Each point is reached from the start by the listed moves, each made 0, 1 or 2 times, or once backwards (-1), plus a little noise. Is the number of moves made odd or even? Then give how often each move was made.

Moves:
(1): [ 43 -10  -6]
(2): [ 7 35 11]
(3): [ 10 -16  40]
Start: [ 3 11 11]
Points:
[ -1  62 -16] -> even (0, 1, -1)
[ 39 -35  -7] -> even (1, -1, 0)
[ 83 -45 -12] -> odd (2, -1, 0)

Moves:
(1): [36  0  6  3  3  0 -5  0  2 -6]
(2): [-1 32  2  2 -5 -5 -2  5 -9  2]
(3): [-6 -5 39  7  4  5 -1  3 -1 -4]
(4): [-1 -1 -3 21 -3 -1  1 -2  0 -1]
(5): [-1  1 -3  4 25 -1  2  0 -5  1]
(6): [ 1  7  1  4  6 29 -2 -5  6  8]
(7): [ 4  0  2  1 -2  1 24 -1 -4  1]
(8): [ 4 -2 -8  3 -3  4  2 35  0 -4]
Start: [-4  6  8 -4  5 -2 12 -6  9 -5]
Points:
[-54  60  95   9   5  -9  35 -30 -14   3] -> odd (-1, 2, 2, 0, 0, 0, 1, -1)
[-10  64  81  64  -2  25  30  38  -7  -5] -> odd (0, 2, 2, 2, 0, 1, 1, 1)
[ 85  77 -29  11  15  22  31  63  -7  -2] -> even (2, 2, -1, 0, 1, 1, 1, 2)

Moves:
(1): [ 33   1   2   0  -4   5   0   6  -1  -1 -10  -5   4   6   2   4]
(2): [ 0 32 -4 -3  2  1 -2 -3 -1  3 -5 -3  0 -1 12 -4]
(3): [ -7   4  39   0  -6  -1 -14  -4  16   8   8  -8   2   4   1  -4]
(4): [  5  -4  -2  31 -12   9  10   6  -1   4  -2  -1   0 -11  -1  -7]
(5): [ 5  1 -1  8 28 11 -1  6  2  2 14 11  1  2  3 -8]
(6): [-1 -4 -4  1 -6 25 -4 -7 -1 -7  5  2  6  7 -5 -2]
(7): [ -1   3   8 -11   1   3  27  -1   2   6  -4   2   7   0  10   4]
(8): [-7  7 -3 -7 -3  8 -3 33  0  6 -2  1 -1  5  1 -1]
(9): [ -3  -6  -9  -1  -2  -1   3   1  30 -14  -3   3  -1  -3  -6  -5]
(10): [  4  -3  -8  -3   3  11  -6  -5   7  28  -8   3  -1   1 -13   5]
(11): [  4   2  -2   1  -6   0   5  -2   4   3  16  -8 -11   1  -1   4]
(12): [  5   0   4  -1 -11   0   3   1  -1  -1   9  34  -1   3  -6  -4]
(13): [-1  6 -5 -2  3 -5 -7  5  3  1 10  3 23 -1  3  2]
(14): [ -7   2  -7  11  -2 -12   8  -6   2   1   0  -2  -1  28   3  -1]
Start: [ 14   0  -4   2  -3  10  14  19 -14  27  11  -4  -8 -10  11   2]
Points:
[ 44 -26  10  -1  24  44  82 -24  -8  -9  74  43  12  79  28  -3] -> odd (1, -1, 0, -1, 2, 2, 2, -1, 0, -1, 1, 1, 0, 2)
[ 62  34 -62  24 -17  76  93  41  -6  95  17  76  -1  61  12  -4] -> even (1, 1, -1, 1, 1, 1, 2, 1, 0, 2, 1, 2, 0, 2)
[ 52  18  50 -53 -51 -41  66 -20  45  38  37  31   6   2  22  24] -> even (1, 0, 1, -1, -1, -1, 2, -1, 1, 0, 2, 2, 1, 0)
[ 29   5   7  47  26  19 -13  -3  65  43   6 -40 -54 -62  -9 -19] -> even (0, 1, 1, 1, 1, -1, -1, -1, 2, 1, 1, -1, -1, -1)

Moves:
(1): [12 -2 -5  4  4  3  0  1  1  0 -1 -2  1  7 -2 -3  0 -3  2 -2  6  1 -4 -1]
(2): [ 1 13  0  3  2  5  0  2  0  4 -3 -5 -1 -4  0 -4 -4  3  1  0  4  2 -2  1]
(3): [  1  -2  20   2   2   3  -3  -7 -10  -1  -6  -1   0   8   5  -5   3   0
  -2   5  -1   0  -3   2]
(4): [ 3  0 -4  9 -2  5  3  5 -4 -3  1  7  0 -2 -4  6  4 -4  0 -1 -2 -4  3 -3]
(5): [-4 -4 -5 -2 15 -5  2 -1 -5 -5 11  5 -2  1  2 -3 -7 -7 -9 -3  4  2  0  2]
(6): [-2 -4 -6 -5 -1 14  3 -1 -4 -1 -4  4  4 -5  1 -9  4  6  0  0  5 -7  0  0]
(7): [-3 -2 -1  1 -4  6 15  2 -1  4  5 -4  3  4  0  1 -5 -2  0  4  2  4 -5  4]
(8): [-3 -1  5 -3 -2  2 -6 12  1  1  5  2 -2  6 -1 -4  1  1  1  5  0 10  3 -2]
(9): [ 0 -2  2  6  1  5 -1 -4 13  3 -1  6 -1 -6  0  2 -4 -3  1  5 -8 -5  2  2]
(10): [  2   1   0   2   1  -4   1  -4   1   6   1   3   3  -3 -12  -1   0  -4
  -7  -2   2  -2  -1  -4]
(11): [ 4 -2  1  0 -9  2 -3 -4 -3 -1  7 -2 -2 -1 -1 -4 -5  0  0  0 -4  1  2  1]
(12): [  5   7  -1  -2  -4   1   8  -5  -1 -10  -1  12   7  -1  -5  -2   0   2
  -1  -2  -4   6   3   4]
(13): [-3  4  4  1  1 -4 -6  2  0 -1  1  0 13 -2 -1  1 -4  1  3 -4  1 -6  1 -4]
(14): [-5  9 -4  1 -2  1  0 -7 -3  3  5  5  0 11  2 -5  3  1  4 -2 -3 -2 -1 -4]
(15): [ 1 -1 -2  1 -1 -2 -2  0 -6  8  4  5  8 -4 11 -2  5 -2  0 -3  4  5  2 -8]
(16): [ 2  2 -1 -4  0  2  0 -3  1 -1  1  2 -1  1  0 10 -5  0  6  5  8  3 11 -2]
(17): [  3   3  14   0   5   1   9   2   7  -3  11  -7  -3 -11   3  -2   9  -2
   4  -6   4  -1   7 -11]
(18): [ 7 -6 -2  4  3  2 -4 -4 -5  1  8  4 -1  6  0  1 -3 15 -6 -6  1  3  7 -1]
(19): [  2   2   2   0   4  -4   9   4 -13   4   1   8  -2   0  -5   0  -3   2
  11   4  -5   1  -2  -1]
(20): [ 0 -1  0  8  3 -5 -3  2 -2  1  3 -1  4 -2 -2 -6  8  3  1 13  2  0  9  0]
(21): [-4 -5  0  9 -8 -3  4  1  3  3  0  3 -3 -4 -1 -5  1 -1  5  1  8  1  1 -4]
(22): [-8 -4  0  4  6  5  0 -9  1 -4 -8 -2  7 -1 -4 -3 -1 -4  1 -1 -6 13  8 -1]
(23): [ 1  1  3 -1  2 -3  3  5  5  3 -6 -1 -3  2  2  0  0 -6  0 -4 -4 -6 11  3]
(24): [-6 -1  3 -1  1  5 -2  1 -3  2  6  4  0 -4  1  2  6 -3  7 -6 -2 -1  1 14]
Start: [  0   0  -5  -1   9 -11  -4   0  -4 -11  -3  -7   1   5   6  -7  -4  -1
  -2  11  13   4   8 -10]
Points:
[ 58  16  36  43  10  -7   2  -5 -16   0  11 -35  -2  28  -4 -52  55  16
 -27  18  47 -10  10 -53] -> odd (2, 1, 2, 1, -1, 0, 0, 0, -1, 2, 0, 0, -1, 1, 0, -1, 2, 1, -1, 2, 0, -1, 0, -1)
[ 14   8  43  20  -4 -29  -6   6  47 -10  30 -26   0 -32  -4 -25  -1 -16
   1   0  16 -45  53 -29] -> odd (0, 0, 0, 0, 0, 0, 0, 0, 1, 1, 2, 0, 2, 0, -1, 0, 2, 0, -1, 1, 1, -1, 2, 0)
[  5  12  17   8  42 -17   7 -19 -72  -9 -64  30  48  25   8 -67  22   5
   7  12  -1  38  30  -4] -> even (1, 1, 2, -1, 0, 1, -1, 0, -1, 0, -1, 2, 0, 0, 2, -1, -1, 0, 2, 1, 0, 2, 2, 0)
[ 51   9  -7  36  17  15  16   2   6   4  11  -1   1   0 -39  -4 -43  23
  26  18 -27  26  41  28] -> even (2, 2, -1, 0, -1, -1, 1, 0, 2, 0, 2, 1, 0, -1, -1, 0, 0, 2, 2, 1, -1, 1, 1, 1)
[-10 -50  47  62  46  -9  33 -23 -13  -4  47   5  -4 -44 -28 -13 -24 -27
  -9  -4  14  -6  95 -21] -> odd (-1, 0, 1, 2, 2, 0, 1, -1, 1, 2, 2, -1, 1, -1, -1, 1, 2, 2, 1, 1, 2, 2, 2, 1)
[ -4 -45 -18   8  57  14  87 -12 -23  -5  29  21  11 -41 -33   4   1   7
  -3   8  33  17  85 -34] -> odd (-1, -1, -1, 1, 1, 2, 2, -1, 0, 2, -1, 0, -1, -1, 0, 2, 2, 2, 2, 1, 0, 2, 1, 0)
[ 44  39  42  45   9  13 -16  13 -50 -19  11  35  36  71 -23 -50  22  29
  18  11 -29   0  51   5] -> even (2, 1, 2, 2, -1, 0, 0, 2, 0, 0, 1, 2, 2, 2, -1, -1, 0, 2, 1, 2, -1, 0, 2, 1)

Moves:
(1): [ 15  -5  -5  -2   1   4  10  -4  -5  11   3   1  -6  -5   8  -4   5   2
  -6  12   1  -6  -2   3 -12   4   0]
(2): [  1  10   5   0   7  -2   4  -2   1  -3 -13   5   2   2   2  14  13  -7
   2   5  -7   6   3   8   6  -7   6]
(3): [ 10   7   5   3  -3  14  -4  -4  -9 -12  -6  11  -5  -1  -3   4   6 -12
  -8  12  21  -3  -1 -13  14  -5   9]
(4): [-5 11  2 17  5 -3  7  6  9 -1  2  6 -6 -7  3 -1 -7 14  5  8 -6  0 -1 -7
  3 -5 -1]
(5): [-10 -11  -5   3  28  -7   3   4  -7 -10   3   7   1 -10  -6   7  14  20
  -3  13   9  -6   2  12  -3   4   8]
(6): [ -9   5  -1  10   2  25   4   8  -8  -1   0 -10  -2   1  -3  12  -5  -8
   3  -6   3  -6  -9  10   3  -1   0]
(7): [ -2 -10   4   5  -4  -2  20  -3  -9  -6  -7  -1  -5  -1  -3  -7   7  -3
  -4   2   4   1   0  -2   3  -1   4]
(8): [  0   0  13  -5  -2   1   3  14   8   3  -7   7   6  -1   2  -3  -5   1
  -4  -2  -2  -6  -7  -1  -6 -10   5]
(9): [ -2 -15  -5  -2  -8   1   1  -9  26  -5   4  12   3  -7   6   1   3   7
  -6   4   0  10  -8   6   5  -6  12]
(10): [-13   2  11  -1  14   0   1 -14  -6  14   9 -11   0  12   3   0   2   6
  -1  -5  -1 -11  -2   3  16   3  -9]
(11): [-3  4 -4  6 -4 -7 13  6  4  1 17 -6  4  2 -5  4  9  1  0 -9  9 -3  5  0
  3  6 11]
(12): [ -7  -7  -3   3  -8   3  -6   9  -4  -2  12  21  -6  18 -11   6   7 -14
  -7   9  -4   6  -4   0   5   7 -11]
(13): [ -4  -2   0   4   9  13  -1  -2   4  -7   1  -4  19   2  -4 -15   3  -8
   2   9  -7   6   0  -7  -3   4   5]
(14): [ 0  3  5  4 -4 -4 12 -2  0  1 -2 -5  3 19 -2  1 -4 12 -6  5  3  0  6  3
 -2  3  2]
(15): [ -9   0   5  -8  -4   0  -2   0  -2   1   4   4   7  -2  24   1  -5 -11
  -6  -1   1   3   6   2  -1   0   0]
(16): [ -2 -10  -1   9  -3  -5   6   5   6   5  -3  -4   8   4  -3  16  -4  -2
   8  -4   4   1   0  -5   5  -5  -2]
(17): [ -4  -4   1   5   3   2 -10  -8   4   1  -1  -2 -13  11   6  -1  14 -11
   3   4   4  -3   2  -1  -9 -11   0]
(18): [ -4  -8   7   2 -15  12   6   3   1  -5  -3  -2  17   1  -4  -2  19  21
   8  -5   2   0   5   8   5  -7   2]
(19): [  3 -10   4  -4   7   0   3   0   1  -3  11   5  -6   2  -5  -7   8   1
  24  -1  14  11   4   3  -9   7  -3]
(20): [-12   0   1  -2  -6  -1  -5   3  -5   3   0  -7  -7  -5  -2  -4   3   0
   6  19   0  -1  -1  -5   6  -3   6]
(21): [ -8   5 -13 -13  -7  -4   5  -4  -6   7 -11   4   2   2  -7  -2   7   0
  -3   3  14  13  -8  -1   3 -13  -9]
(22): [  8 -10   0   1   9   0  -1   3   7   1   3  -7  -6  -8  -1  -2  -2   4
 -17  -2  -9  27  14   4  -1 -14  -2]
(23): [ -9   1   0   0  -2  -2   5  -2   8   7   1   5   2  -9  -9 -10   5  -7
 -10   9   0  -6  23   4  -1   7 -10]
(24): [ 0  2  7  9 -5 -7 -6 -7 -5 -7 -1  0  6 -4 -4 -1  4 -4  1  4  7 -1 -7 11
 -1 -8 -9]
Start: [ 20 -22   0   5  13  -5   8   0 -18   7  -7  -9   6  -3   2  -5  20  21
  -5   1  -1   2 -10   2   0  -5  17]
Points:
[ 43 -19  32  77  -7  21  37 -80 -79  28  29 -62 -95  44  -3  -9  55 -37
 -30  43  78 -68 -31  -8  29 -10  10] -> odd (2, -1, 2, 0, -1, 1, 2, -1, 0, 2, 1, 0, -1, 1, -1, 0, 2, -1, 0, 1, -1, 0, 0, 2)
[  1  15 -18  31  17  35  64  23   6  40 -54 -50   6 -54  46  24 -46 -20
 -25  63 -37  92  41 -16  20 -52  24] -> odd (1, 2, 0, 2, -1, 2, 0, -1, 0, -1, -1, -1, 1, 1, 2, 2, -1, -1, 0, 2, 1, 2, 1, -1)
[-12 -58  -2 -23 -16 -47  41 -53  16   6 -38 -27  55   4  10 -83 -15  -2
  13   4  19  81 -26 -26 -22 -35  -7] -> even (-1, -1, -1, 0, -1, -1, 2, 0, 1, 0, -1, -1, 2, 1, 1, 1, 0, -1, 1, 0, 2, 0, 0, 1)
[ 32   8  15 -23  19  10 -69 -27  -4 -20 -53  46  54 -39 -51 -78  14 -61
 -76  42  23 -10 -20 -28  -3 -33 -14] -> odd (-1, -1, 2, -1, 0, -1, -1, 2, 0, 0, -1, 0, 2, -1, -1, -1, 0, -1, -1, -1, 1, 0, 2, 2)
